Every row gives one point. Examples show where two turns around zero, p and q, send a point. Write where each new point lands after one turn and then the other. Backwards means that the second turn is done in reverse. Each puzzle has new turns, and all numbers are rounded.
In the rows, 128 means zero.

Turn p:
[100 141 102] => [ 96 116 106]
[118 110  86] => [117  84 116]
[195 116 125] => [195 119 125]
[124 146 173] => [126 174 144]
[103 128 154] => [106 147 149]
Turn q:
[ 89 147 104] => [160 140  92]
[151  63 154] => [104  68 163]
[137 155 109] => [140 160 132]
[134 146 146] => [107 143 123]
Where do these land?
p, then q: [150 106  61] => [159  78 173]
p, then q: [128 133 144] => [120 141 122]
p, then q backwards: [151 128 176] => [155 151  89]
p, then q: [ 82 151 133] => [146 133  80]
q, then p: [163 137 146] => [100 156 138]
q, then p: [ 94 113 108] => [159 100 124]

Turn p:
[157 158 153  96] => [110  84 157 145]
[ 88 117 105 127] => [134 139 100  92]
[157 115  71 143] => [176 128  91 157]
[128 140 153 197] => [150 180 176 132]
[ 94 135 138 103] => [106 116 126  92]
[145 104 148 102] => [ 92 120 119 150]
Turn q:
[112 100 128 119] => [146 110 106 131]
[ 95 122 158 138] => [124 143  85 132]
[121 135  91 140] => [146 133 143  96]
[195 181  95  71] => [ 76  86 212 120]
[121 131 147 141] => [123 146 114 136]
[124  98 149 159] => [155 150 107 154]
Where do these land?
q, then p backwards: [138 179 150  98] => [119 111 180  97]
p, then q backwards: [131  46 136 126] => [104 148 202 147]
q, then p backwards: [127 158  93 186] => [ 86 137 140 187]
q, then p backwards: [102 119 143 133] => [122 106 107 123]
p, then q: [122 115 119  98] => [151 112 123 109]
p, then q backwards: [148 150 127 127] => [148 112 118 118]

Turn p:
[141 172 115 149 145 161] => [135 128 103 109 179 150]
[127 119 120 158 142  82] => [141 145 139 172 141 102]
[119 147 151 131 148  90] => [ 97 129 121 163 142 108]
[118  81 106 157  94 141] => [183 114 165 124 109 129]
[111 113 155 150 134 127] => [126 103 146 132 137 101]
[174 166  71  73 128 116] => [120 198  81 126 111 179]
[133 123 102  72 158 128] => [121 159  81 112  94 120]
[150 119 157 138 134 135] => [112 132 152 110 142 114]
[ 79 112 175 123  68 172] => [118  44 163 104  97 149]
Turn q:
[136 106 167  98 187 134] => [118  90 123 119 121  59]
[ 92 135 116 171 106 135] => [124 177 112 153 138 148]
[142 128 132 184 138 132] => [ 81 143 137 159 129 133]
[139 160  99 109  86 124] => [156 123 140 113 145 179]
[114 153  82 145 135 120] => [145 159 164 146 148 139]
[131 111 180 117 123 169] => [114  92  72 135 126 114]
[131 111  57 104 108 106] => [182 141 170 125  94 157]
[138 119 191  96 141 102] => [104 101 106  73 123  94]
Where do these land?
p, then q: [ 91 131  77 140 106 139] => [113  94 143 164  99 159]
p, then q: [111 142 159 117  97 131] => [135 140  88 142 107 118]
p, then q backwards: [126 105 175 116 139  89] => [144 104 138 159 179 118]
p, then q backwards: [151 164  92 175 182 163] => [ 67 194 147 102 116 142]
p, then q: [170 151 157 114 149  91] => [135 172 123 124 179 106]
q, then p: [133 103 147 128  87 116] => [146 118 117 113 102 165]
p, then q: [112 100  88 106 136 167] => [154  92 149 114 107 168]

Turn p:
[ 93 138 155 138 113 106  92 143] => [151 114 158 159 160 142 107 118]
[145 145  86 108 142 165 122 153] => [165 140 111 123  84 127 159 143]
[156 128 143 173 109 151 112 132] => [139 129  98 155 139  82 114 121]
[125 161 136 101 115  92 153  86] => [ 83  98 172 116 112 128 118 147]
[106 113  89 101 169 146 119 137] => [148 133 111 113 113 175 169 127]
[155 103 115 150 101  83 136  62] => [ 76  82 131  93 146  88 129  94]
[138 124 129 183 145 132 161 142] => [111 164 109 139 160  97 150 141]
[161 160 171 107 157 140 138 150] => [137 143 116 126 118 130  94 193]
[155 114 103 121  80 101 107 139] => [155 115 150  98 120  92 118  91]
[ 92 129 164 110 155 147 164 121] => [ 91 155 125 147 126 176 116 150]
[ 82  94 118 114 123 144 105 142] => [150 137 126 140 129 172 134  85]
Turn q:
[135 156 131  97 118  92 146  97] => [135 179 121 133 127 122 128  87]
[127 112 138 135 113 168 136 157] => [113  89 121 117 148 147 148 139]
[166 132 176 108 143 145 181 130] => [160 113  90 136 142 121 185  92]
[107 111  61 153 146 123 111 134] => [128 113 131 120 117 129  56 159]
[150  90 137 157 113 165 124 117] => [141  83 161 120 161 123 139 133]
[ 86 158 129  79 166  89 121  68] => [129 175 137 173  64 128 104  75]
[111 177 154 125 113 109 160 117] => [115 161 112  98 105 121 153  89]
[149 104 143 134 124 131 125 147] => [130 114 125 136 152 117 146 147]
[132 146 136  91 104 130 132 131] => [117 154 120 134 142 154 145 110]
[102  92 102 169 136 109  94 157] => [101 108 140 128 121 101  89 185]
[142 131 103 162 132 149  79 154] => [140 117 150 110 127 147 117 191]
Where do these land?
p, then q backwards: [132 136  94 120 104 141 107 137] => [133 139 149 137 160 134 137 100]
q, then p: [ 93 101  99 141 148 126 137 119] => [150 101 126 128 150 135 118  87]
q, then p backwards: [136 140 126  90 123 141 154 139] => [108  93 127 135 148 149 117 125]
p, then q: [125 158 108 119 141 109 132 138] => [120 121 101 130 142 122 159 126]
q, then p backwards: [140  99 195 225 109 139 125 150] => [180 178  65 154 143  59 135  99]
p, then q: [103 143 123 100  98 125 120 111] => [111 111 164 127 143 119 153 116]
q, then p: [148 148 107 153 105 141 130 101] => [132 111 114 112 106 145  95 154]
p, then q: [145 128 186 109 214 139 108 129] => [137  91  96 136 133 189 101 198]
p, then q backwards: [131  99 114  95 110  92 140 128] => [113 154 117 155  96 143 138  99]
